Every row gives one point. Each copy is the shape, with its points in the same order, turned, moved and blurred by noise. Some copies are also mirrored. Which?
(in the rows, 100 means zero)

Shape (5 x 2):
117 195
107 79
134 53
89 71
111 86
Copy 1:
98 182
88 68
113 38
68 57
89 74
Copy 1 is: only turned
Copy 2, 5 rows:
128 7
93 120
117 148
72 122
107 110
Copy 2 is: mirrored
Copy 3 (5 x 2):
6 119
118 73
127 39
129 86
102 73
Copy 3 is: mirrored

Shape (10 x 4):
52 72 140 43
138 89 79 141
118 111 33 170
66 80 121 29
114 72 88 122
128 111 86 147
136 68 104 125
97 175 126 53
65 155 169 61
27 82 163 77
Copy 1:
181 104 102 124
54 63 86 77
11 87 47 81
184 108 82 97
82 61 78 97
46 85 97 79
83 47 101 86
125 170 127 55
145 165 147 107
160 120 114 163
Copy 1 is: mirrored
Copy 2 (10 x 4):
67 76 171 66
166 86 79 121
139 96 26 136
76 88 155 41
136 70 92 108
153 100 82 133
159 67 112 114
101 180 153 82
82 154 184 103
50 78 182 110
Copy 2 is: only turned
Copy 3, 10 rows:
87 37 113 66
80 166 103 131
78 173 54 170
109 46 95 53
68 136 97 116
97 155 103 151
71 149 131 111
183 76 109 103
160 38 139 115
77 17 126 109
Copy 3 is: mirrored

Shape:
102 48 146 83 70 114 74 74
83 135 127 109 110 127 88 87
82 54 113 92 96 97 142 96
119 119 129 124 97 70 108 116
119 107 58 101 118 109 72 72
100 107 99 106 93 70 144 160
106 121 118 82 112 123 119 99
114 99 130 111 137 90 81 96
125 130 118 107 91 102 89 117
79 105 106 100 118 104 112 74
113 112 61 85 121 72 52 100
94 61 114 119 107 104 76 83
87 101 81 104 112 91 85 46
Copy 1, 13 rows:
111 33 116 71 68 124 71 94
85 123 112 108 83 144 78 84
82 52 97 82 104 106 135 94
110 127 115 98 86 75 98 102
129 99 57 123 109 121 72 54
92 122 74 97 96 67 140 135
104 118 90 81 95 139 110 88
115 105 122 98 123 108 73 94
123 129 95 99 73 107 83 105
80 98 97 99 107 122 100 65
116 107 47 108 121 91 47 78
105 57 112 115 103 112 74 89
92 83 85 113 106 111 74 35
Copy 1 is: only turned
Copy 2, 13 rows:
112 44 131 86 94 124 70 74
72 128 127 108 131 123 98 90
86 45 108 101 97 93 137 103
115 118 135 122 108 80 111 127
110 129 57 91 112 99 93 76
92 104 113 110 91 76 144 169
88 116 120 85 125 116 133 100
116 106 118 99 145 79 94 100
115 133 124 100 108 112 100 124
72 99 105 107 123 91 116 80
105 135 64 69 106 66 73 106
105 66 96 111 122 99 77 91
83 106 80 106 105 78 93 56
Copy 2 is: only turned
Copy 3:
99 48 140 90 64 121 67 65
64 102 107 99 120 114 102 103
120 79 140 117 59 107 133 61
100 56 102 110 116 88 137 124
125 99 58 90 108 93 80 73
134 87 112 114 74 82 171 144
99 103 112 73 104 125 139 100
111 84 115 110 127 101 97 105
97 65 92 89 104 100 111 131
96 102 108 108 104 100 116 61
141 105 76 75 107 63 77 100
112 71 121 130 87 104 77 72
94 96 85 103 105 76 91 46
Copy 3 is: mirrored
Copy 4 (13 x 8):
92 45 151 88 72 78 78 99
82 129 127 105 91 115 89 112
62 56 116 93 97 68 138 131
108 124 109 124 86 56 102 145
103 105 68 84 118 93 82 84
82 102 82 100 101 54 121 195
96 118 125 78 106 93 119 130
102 111 127 125 127 65 90 114
117 123 106 102 80 88 79 137
67 107 111 98 109 91 118 102
96 117 67 78 128 54 52 99
83 62 116 125 101 80 84 97
71 107 84 98 96 76 100 63
Copy 4 is: only turned

Shape, 12 rows:
101 90 166 66 105 103 121 60 101
118 117 124 80 129 84 62 65 133
93 118 85 78 137 53 122 66 107
26 103 39 94 114 121 73 165 105
29 110 38 170 49 127 64 116 106
30 136 70 119 90 105 44 147 135
113 78 112 85 122 87 111 63 134
101 46 129 64 131 61 71 35 91
95 107 139 151 174 132 70 80 51
134 70 152 86 105 25 106 84 93
85 123 33 110 80 141 51 136 55
118 69 99 93 124 83 101 105 168
Copy 1, 12 rows:
83 113 130 92 83 116 109 40 102
97 93 71 43 116 94 93 69 115
92 71 51 53 62 106 128 82 70
63 74 47 92 81 158 56 194 80
27 102 40 148 91 70 67 195 92
30 89 60 70 103 105 58 191 89
99 85 86 83 80 101 125 72 119
96 58 71 101 73 113 77 18 116
95 119 36 129 170 141 89 60 77
112 37 123 86 91 78 111 41 67
98 129 37 121 93 105 35 170 59
115 62 97 66 95 101 125 119 134
Copy 1 is: only turned
Copy 2 (12 x 9):
131 106 156 88 116 123 96 106 153
154 97 129 127 89 63 91 99 123
117 96 117 105 116 76 126 65 97
60 92 6 68 99 54 114 118 107
56 102 28 87 22 103 122 145 62
71 100 25 115 63 44 120 145 100
148 65 129 94 107 103 112 95 112
131 67 169 68 95 85 61 79 127
107 92 65 150 89 142 29 63 128
114 78 186 102 143 84 71 122 82
104 145 13 74 79 85 66 120 63
146 39 99 97 122 77 124 128 107
Copy 2 is: only turned

Shape, 17 rows:
73 66 139 159 56 83 77 112 114 110 67 102
82 122 88 104 146 66 163 94 100 143 99 194
120 136 97 71 120 108 72 57 85 122 105 30
121 85 176 103 93 58 80 99 129 104 112 112
109 103 90 88 132 72 167 135 91 124 150 125
80 105 68 125 108 17 147 122 98 86 128 134
126 182 83 104 96 108 122 87 87 93 147 125
138 56 122 159 112 74 113 105 82 86 72 152
103 103 36 87 125 72 96 116 91 111 149 172
98 43 170 137 99 98 98 128 76 128 72 109
94 155 106 80 80 105 65 113 30 111 120 67
124 99 76 78 67 76 174 94 93 106 108 125
124 70 119 108 67 121 80 123 85 81 97 5
107 72 158 185 91 109 83 87 106 122 117 63
133 92 102 106 52 131 87 160 108 132 67 53
81 102 101 62 58 170 69 98 89 68 112 54
93 134 103 93 101 121 78 144 103 48 93 25
Copy 1:
133 111 161 125 71 90 77 82 37 109 91 108
93 102 52 25 71 64 94 69 104 133 7 121
48 141 56 130 107 144 67 108 95 108 131 80
151 118 120 124 92 95 42 82 103 85 70 71
113 120 71 35 116 62 95 101 140 141 78 114
110 130 97 59 83 39 154 82 122 108 68 109
54 128 41 64 121 45 69 73 94 75 109 111
161 115 98 81 118 67 101 112 30 102 37 89
62 66 68 76 116 31 120 113 122 121 47 101
162 117 145 81 90 102 50 120 41 142 68 79
47 132 80 96 73 72 53 134 80 100 159 61
137 93 36 68 92 68 105 71 93 126 111 129
120 131 126 127 134 127 77 129 59 108 181 90
120 165 148 136 132 100 45 79 42 129 90 101
120 95 121 110 101 117 53 151 55 106 148 152
61 70 115 99 128 118 58 88 64 99 188 72
68 128 137 82 125 134 92 120 87 61 172 93
Copy 1 is: only turned
Copy 2:
58 113 117 126 76 66 117 97 147 69 69 123
124 97 105 107 168 187 85 92 102 93 130 152
83 111 126 98 94 43 41 79 38 155 106 95
120 108 125 112 41 80 109 88 115 66 129 120
141 90 92 108 112 161 76 109 121 145 131 89
127 131 114 88 127 149 123 159 125 116 103 109
112 113 75 82 116 148 100 86 25 112 95 72
121 67 119 102 112 99 162 72 141 102 91 145
139 88 47 85 127 146 88 143 78 125 103 151
95 56 132 151 72 80 105 81 158 90 80 121
86 74 113 99 80 88 55 126 30 114 50 73
90 91 89 42 121 148 100 86 125 130 132 87
70 86 98 99 58 11 78 82 119 145 78 53
73 121 114 168 52 68 126 64 118 127 81 112
91 96 75 83 79 42 46 62 138 108 38 77
46 61 44 108 88 31 55 107 64 98 100 48
113 113 86 108 105 15 74 121 78 107 72 26
Copy 2 is: only turned
